Each row is a point. To make a cloud, some directions were put in groups of two or more. Within a group, all points are equally far from the middle, so they leave a hole (a ring in 2 directions, a hollow ball in 3). The other directions are filled evenly. Then the cloud was stretched, turned, moved and blurred a little. How many holes are there, and how many directions does each take, smallest first?

Cloud, 15 rows:
0: -0.021 -0.018
1:  0.038 -0.013
2: -0.026  0.044
3: -0.018 -0.018
4: -0.010  0.072
5: -0.033 -0.051
6: -0.004  0.062
7:  0.000  0.044
8: -0.068  0.005
9: -0.050  0.049
10:  0.023 -0.007
11: -0.021  0.043
12: -0.019  0.007
13:  0.045 -0.022
14:  0.035  0.034
Holes: 0

Cloud:
0:  0.029 -0.050  0.016
1: -0.042  0.007  0.052
2:  0.051 -0.053  0.053
3: -0.017  0.031  0.054
4: -0.012 -0.028  0.058
5:  0.002 -0.058 -0.001
6:  0.017  0.019  0.002
7: -0.054  0.014  0.014
8: -0.016  0.053  0.036
9: -0.075  0.028  0.041
10:  0.029 -0.017 -0.024
11: -0.015  0.003  0.013
12: -0.074 -0.009  0.032
13:  0.002 -0.002  0.023
14: -0.069  0.009  0.031
15:  0.016  0.057  0.050
16: -0.008  0.021 -0.045
17:  0.017  0.018 -0.031
18: -0.012 -0.032  0.045
Holes: 0

Cloud:
0:  0.008  0.077  0.025 -0.017
1: -0.075  0.000  0.012  0.024
2:  0.022 -0.026  0.028 -0.021
3: -0.041  0.040  0.011 -0.014
4: -0.011  0.060  0.023  0.064
5:  0.044 -0.026 -0.011  0.030
6:  0.014 -0.036  0.060  0.015
7:  0.019  0.065 -0.017  0.039
8:  0.000  0.078  0.003  0.070
9:  0.020  0.021  0.039  0.046
10:  0.063  0.023 -0.001  0.030
11: -0.024  0.017  0.030 -0.026
12: -0.039 -0.005  0.036 -0.027
13: -0.012  0.002 -0.006 -0.027
14:  0.028 -0.029  0.056 -0.059
15:  0.052  0.042 -0.002  0.052
16: -0.022  0.016  0.080  0.011
17: -0.024  0.020  0.016 -0.013
18: -0.007  0.049  0.005  0.022
19:  0.030  0.017 -0.037  0.000
20:  0.013  0.041  0.057  0.030
21:  0.065  0.033 -0.012 -0.008
22:  0.004  0.061  0.045 -0.007
23: -0.020  0.066  0.004  0.055
24: -0.030 -0.022 -0.002 -0.058
25:  0.054  0.051  0.032 -0.031
26: -0.029 -0.033  0.015 -0.002
27: -0.019 -0.036 -0.001 -0.043
28:  0.012  0.024 -0.002 -0.043
29: -0.063 -0.011  0.007 -0.057
Holes: 0

Cloud (48 x 6):
0:  0.024 -0.044 -0.004 -0.094  0.036 -0.015
1: -0.017  0.018 -0.041  0.012 -0.041 -0.083
2:  0.024  0.039 -0.042 -0.045 -0.004  0.002
3: -0.023 -0.012 -0.015  0.038 -0.040  0.051
4: -0.019 -0.013 -0.038 -0.009  0.071 -0.042
5: -0.034  0.007  0.008  0.065 -0.035  0.021
6:  0.045 -0.031  0.027 -0.032 -0.033 -0.028
7: -0.014  0.040 -0.064  0.026  0.031 -0.007
8:  0.026  0.021  0.016  0.005 -0.033 -0.040
9: -0.018  0.016 -0.072 -0.013 -0.021  0.024
10: -0.016 -0.041  0.033  0.025  0.033  0.009
11:  0.032 -0.005  0.002  0.011  0.014  0.066
12:  0.016  0.017 -0.066  0.000 -0.022 -0.049
13: -0.012 -0.006 -0.051  0.031  0.064  0.012
14:  0.046 -0.050  0.029 -0.046 -0.039 -0.012
15:  0.011 -0.078  0.002 -0.013  0.022  0.041
16:  0.003 -0.075  0.008  0.028  0.002 -0.015
17: -0.001  0.056 -0.009  0.006 -0.004 -0.032
18: -0.026 -0.044  0.003 -0.053  0.000 -0.040
19: -0.017 -0.041  0.030 -0.054  0.018  0.001
20: -0.048 -0.007 -0.041 -0.049  0.009  0.015
21: -0.034 -0.041 -0.025 -0.039 -0.038 -0.065
22:  0.018 -0.052  0.022 -0.028 -0.080 -0.008
23: -0.065 -0.032  0.020 -0.041 -0.017  0.007
24:  0.064 -0.050 -0.049 -0.005  0.011 -0.018
25:  0.019 -0.078 -0.057 -0.042 -0.008 -0.002
26: -0.036 -0.007 -0.055 -0.010  0.041  0.004
27:  0.011  0.001  0.010  0.028 -0.055  0.022
28:  0.009 -0.017 -0.032  0.005 -0.019  0.072
29: -0.010 -0.016 -0.062  0.007 -0.028 -0.075
30: -0.009 -0.014 -0.017 -0.052  0.061 -0.015
31: -0.009 -0.046 -0.060  0.041 -0.034 -0.053
32:  0.049  0.029  0.019  0.055  0.006 -0.006
33:  0.024  0.003 -0.070  0.032 -0.020 -0.035
34:  0.027  0.021 -0.066 -0.052 -0.010  0.029
35:  0.000 -0.060 -0.001  0.019  0.038  0.026
36:  0.014 -0.021  0.020 -0.009 -0.069 -0.028
37: -0.019  0.012 -0.033 -0.019 -0.068 -0.051
38: -0.008  0.018  0.033  0.028  0.027  0.015
39:  0.022  0.004  0.002  0.034 -0.029  0.035
40: -0.050 -0.047 -0.048 -0.030  0.005 -0.036
41:  0.023 -0.001 -0.059 -0.061 -0.051 -0.013
42:  0.024  0.036 -0.064  0.001 -0.004 -0.033
43:  0.023 -0.010 -0.002 -0.057 -0.059 -0.027
44:  0.029  0.046 -0.015 -0.042  0.011  0.004
45: -0.066 -0.029  0.033  0.010 -0.017  0.013
46: -0.028 -0.064 -0.050  0.007  0.018 -0.010
47:  0.025 -0.077  0.006 -0.008 -0.057  0.002
Holes: 2 (2, 2)

Cloud, 86 rows:
0:  0.043 -0.017  0.082  0.021  0.028 -0.025 -0.013  0.027
1:  0.020  0.011 -0.005 -0.018 -0.051  0.042  0.055 -0.051
2: -0.029  0.019  0.043 -0.002 -0.022  0.037  0.090  0.010
3: -0.019  0.050  0.016 -0.053 -0.045  0.031  0.035 -0.012
4:  0.032  0.074  0.048  0.015  0.002 -0.001 -0.016  0.041
5: -0.053  0.033  0.001  0.011  0.015  0.014  0.057  0.034
6: -0.020  0.031 -0.021 -0.042 -0.049 -0.046  0.012 -0.007
7: -0.029  0.009  0.030 -0.003  0.019  0.006 -0.057  0.031
8:  0.034  0.010 -0.047 -0.014 -0.061  0.028 -0.005 -0.003
9: -0.013 -0.039  0.029 -0.036 -0.049 -0.029  0.009  0.019
10: -0.046  0.045  0.060 -0.085 -0.021 -0.012  0.029  0.019
11:  0.017 -0.014  0.009 -0.013  0.010  0.033  0.033  0.043
12:  0.072  0.062  0.016 -0.024  0.019 -0.030  0.004 -0.007
13:  0.014  0.009  0.091 -0.002  0.022  0.003  0.063  0.012
14: -0.061  0.069 -0.020 -0.006 -0.042 -0.011  0.002 -0.039
15: -0.023  0.005 -0.006 -0.015  0.021  0.059  0.028  0.008
16:  0.052  0.004  0.055  0.003  0.025 -0.018 -0.044  0.025
17:  0.041 -0.004 -0.049  0.021 -0.015  0.008 -0.032 -0.005
18:  0.003  0.038  0.047 -0.070 -0.003 -0.001 -0.022 -0.068
19: -0.080  0.054  0.030 -0.050 -0.024  0.017  0.049  0.006
20:  0.019 -0.005 -0.048 -0.010  0.008  0.031  0.004 -0.002
21:  0.044 -0.052  0.056 -0.049  0.005 -0.027  0.027 -0.033
22:  0.027 -0.031  0.027 -0.062  0.003 -0.020  0.023 -0.063
23:  0.020  0.069 -0.064  0.027 -0.051 -0.015  0.019 -0.009
24: -0.031 -0.013  0.021  0.018 -0.021 -0.007  0.038  0.025
25: -0.003 -0.022 -0.034 -0.026  0.046 -0.054 -0.052 -0.027
26: -0.023 -0.002  0.005  0.017 -0.010 -0.051  0.031  0.000
27: -0.016  0.041 -0.003 -0.071 -0.029  0.068 -0.026  0.014
28: -0.060  0.025  0.047  0.006  0.004 -0.024 -0.009  0.002
29: -0.011  0.058  0.037 -0.038 -0.007  0.009  0.052 -0.050
30:  0.046  0.012 -0.040 -0.064  0.023  0.008 -0.008 -0.025
31:  0.004  0.056 -0.046  0.041  0.013 -0.011  0.014  0.010
32:  0.063  0.017 -0.018  0.044  0.004 -0.025 -0.018  0.000
33: -0.012 -0.019  0.007 -0.036  0.015 -0.019  0.052 -0.020
34:  0.032  0.036  0.002  0.001 -0.046  0.006 -0.061 -0.037
35: -0.017  0.018  0.046  0.042 -0.005 -0.027  0.020 -0.007
36:  0.051  0.029 -0.002 -0.021  0.066  0.002 -0.033 -0.064
37:  0.040  0.033  0.014  0.032  0.001  0.019 -0.038  0.003
38: -0.005  0.062  0.004 -0.048 -0.042  0.026  0.039 -0.007
39:  0.008  0.081 -0.041  0.046 -0.048  0.023  0.006  0.006
40:  0.041 -0.004 -0.033 -0.057 -0.050  0.007 -0.004 -0.025
41: -0.030  0.027  0.050 -0.016 -0.001  0.042  0.076 -0.015
42:  0.036 -0.013 -0.029 -0.011 -0.064 -0.058 -0.024 -0.031
43:  0.022  0.064 -0.039  0.013 -0.032 -0.018 -0.031 -0.026
44: -0.014 -0.015 -0.006 -0.008  0.038 -0.064 -0.030 -0.043
45: -0.030  0.012  0.056  0.019  0.020 -0.010 -0.018  0.014
46: -0.064  0.019  0.045 -0.084  0.016  0.024  0.012 -0.038
47:  0.013  0.069  0.058 -0.024 -0.018 -0.028  0.010 -0.030
48:  0.035  0.058 -0.005 -0.020  0.072  0.008 -0.002 -0.057
49:  0.054 -0.005 -0.012 -0.011  0.012  0.003  0.047  0.037
50: -0.068  0.031 -0.004  0.001  0.015  0.009  0.047  0.006
51:  0.040  0.090  0.019  0.017 -0.013  0.011 -0.003 -0.014
52:  0.046  0.024  0.068 -0.003  0.034  0.023 -0.001  0.027
53:  0.041  0.066  0.033 -0.035  0.038 -0.004  0.003  0.011
54:  0.008  0.060  0.006 -0.071  0.026  0.030 -0.007  0.003
55:  0.052 -0.020  0.038  0.012  0.052  0.002  0.002 -0.058
56: -0.029 -0.024 -0.004 -0.010  0.011  0.045  0.021 -0.008
57:  0.024  0.025  0.041 -0.071  0.025  0.032 -0.023  0.027
58:  0.010  0.031 -0.015 -0.014 -0.076  0.025  0.040  0.010
59:  0.040  0.032  0.028 -0.001 -0.042  0.023 -0.038 -0.065
60:  0.007  0.082  0.033 -0.057  0.015  0.035 -0.003  0.014
61: -0.007 -0.003  0.006 -0.059  0.068  0.033  0.005 -0.050
62:  0.027  0.013 -0.038 -0.029 -0.047  0.057 -0.006 -0.003
63: -0.012  0.014 -0.041 -0.036  0.020 -0.010 -0.051  0.004
64: -0.047  0.011 -0.001 -0.036 -0.067  0.032 -0.019 -0.022
65: -0.028  0.037 -0.006 -0.037  0.053  0.038  0.035 -0.006
66: -0.001  0.001 -0.005  0.014 -0.063 -0.030  0.049  0.000
67: -0.062  0.012 -0.009 -0.055 -0.033 -0.005 -0.013 -0.037
68:  0.009 -0.003  0.085  0.015 -0.005 -0.030  0.001 -0.011
69:  0.012  0.018 -0.005 -0.003  0.045  0.037  0.068 -0.019
70: -0.073  0.066 -0.002 -0.034  0.036  0.062  0.028  0.026
71:  0.067  0.022  0.001  0.031 -0.049 -0.024 -0.006 -0.069
72:  0.005  0.021  0.040 -0.020  0.051 -0.015  0.039 -0.072
73:  0.019  0.024 -0.038  0.026  0.041 -0.086  0.022  0.010
74: -0.032  0.044  0.011 -0.009 -0.065  0.068  0.063 -0.014
75: -0.014  0.039  0.030 -0.020 -0.050  0.035  0.074 -0.003
76:  0.030  0.035  0.003  0.008 -0.045  0.029 -0.067 -0.025
77: -0.012  0.054 -0.033 -0.065 -0.011 -0.021 -0.017  0.033
78: -0.006  0.016 -0.004  0.000  0.038  0.039  0.080 -0.039
79:  0.046 -0.022 -0.052  0.039 -0.001  0.004 -0.011 -0.014
80:  0.009 -0.007  0.032 -0.026  0.004 -0.051 -0.047 -0.083
81: -0.085 -0.003  0.016 -0.062  0.008  0.041 -0.006 -0.032
82: -0.011  0.062 -0.026 -0.032 -0.054  0.005  0.041  0.001
83:  0.057 -0.018 -0.025 -0.009 -0.008 -0.048 -0.061  0.017
84: -0.032  0.019  0.102 -0.025  0.028  0.040  0.001 -0.022
85:  0.016  0.000  0.092 -0.005  0.018  0.004  0.055  0.004
Holes: 2 (2, 2)
